Each point is reached from the start by the listed moves, each made once or not at all, plus a little noise. Is the number of moves made odd or even? Then give how often each move was made.
In the rows, 128 means zero.

Moves:
(1): [191 116]
(2): [134 169]
Start: [111 126]
Points:
[174 114] => odd (1, 0)
[110 127] => even (0, 0)

Moves:
(1): [114 130  92  93]
(2): [ 94 121 127 117]
(3): [148 183 142 106]
Start: [133 163 120 144]
Points:
[118 163  86 108] => odd (1, 0, 0)
[ 82 158  83  97] => even (1, 1, 0)
[131 164 117 145] => even (0, 0, 0)
[118 210 131 111] => even (0, 1, 1)

Moves:
(1): [142 129 149 113 123  91]
(2): [121 166 151 129 149 136]
(3): [ 98 116 119 118  81 122]
(4): [128 135 128 150 115 137]
(5): [101 119 174 138 135 123]
(6): [131 122 153 114 115 131]
Start: [153 120 142 134 118 130]
Points:
[137 110 209 127 122  87] => even (1, 0, 0, 0, 1, 0)
[136 110 157 106  67  90] => even (1, 0, 1, 0, 0, 0)
[113  91 227 104  59  86] => even (1, 0, 1, 0, 1, 1)
[ 87 144 202 154  86 137] => even (0, 1, 1, 1, 1, 0)

Moves:
(1): [140  99 143 150  96 124 128 113 127 135]
(2): [139 160 130 108 114 147 142  88 133 157]
(3): [104 147 157 158 147 139  94 168 141 100]
(4): [151 112  71 187  99  98 123 109 109 149]
(5): [137 123 123 117 147 133  99 130 131 151]
(6): [123 110 154 139 153 114 140 112 117 127]
(7): [155 121 150 141 112  82 109 106 138 113]
(8): [ 83 150 126 118 127 103 146 173 129 135]
(9): [127 123 124  92 152 167 153 107 172 135]
Start: [107 147 103 139 154 127 149 122 134 118]
Points:
[108 190 117 112 144  79 134 109 153 161] => even (0, 1, 0, 0, 1, 0, 1, 1, 0)
[ 84 144 148 153 159  41 158 130 131 108] => odd (0, 0, 0, 0, 0, 1, 1, 1, 0)
[ 77 156 111 197 144 122 178  96 167 160] => odd (1, 1, 1, 1, 0, 1, 0, 1, 1)
[ 95 181  42 132 133 128 202  84 165 182] => even (0, 1, 0, 1, 0, 0, 0, 1, 1)
[162 131  59 190  98 119 126  50 123 198] => even (1, 1, 0, 1, 1, 0, 0, 0, 0)

Moves:
(1): [128 147 152 122 128 144 179 123 149  95 117 141 113 110]
(2): [161  83 134 124 149 113 128 102 143 135 114 166 107 132]
(3): [ 96 114 161 156 134 113 114 122 116 111 137 139 155 119]
(4): [102  94 130 118  89 123 141 127 105 137 109 163 125 102]
(5): [157 113 133 142 145 149 104 136 133 107 131 118 125 109]
(6): [125 144 109 130 132 121 125 115 125 129 105 129 134 115]
(7): [123 118 109 127 123 128 131 114 155 155 144 134 154 123]
(8): [106 125 163 101 166 146 108  96 145 125 142 100 143 114]
(9): [104 112 127 140 121 113 123 151 131 148 125 138 126 115]
(10): [120 127 100 153 143 121 150 140 117 107 162 135 106 107]
(11): [117 143 103 123 126 151 141 118 132 130 125 151 144 134]
(12): [133 112  83 126 128 119 147 117 140 113 110 127 144 127]
Start: [123 134 121 125 144 164 138 125  96 127 107 141 106 121]
Points:
[ 29 109 151 138 167 165 188  66 109  92 127 187 139  14] => odd (1, 0, 1, 1, 0, 1, 1, 1, 0, 1, 0, 0)
[ 57 124 103 145 203 160 191  57 148  62 127 149 159  39] => odd (1, 0, 1, 0, 0, 1, 1, 1, 0, 1, 0, 1)
[ 90 121 148 128 199 215 168  69 142  42 106 148 164  67] => even (1, 0, 1, 0, 1, 0, 0, 1, 0, 0, 1, 1)
[ 84  48 147 126 171 175 113  81  96  81  94 148 161  50] => odd (0, 0, 1, 1, 1, 0, 0, 1, 0, 0, 0, 1)
[ 65  88  49 113 158 154 168  69 117 132 114 165 141  42] => even (0, 0, 0, 1, 0, 1, 1, 1, 0, 1, 0, 1)
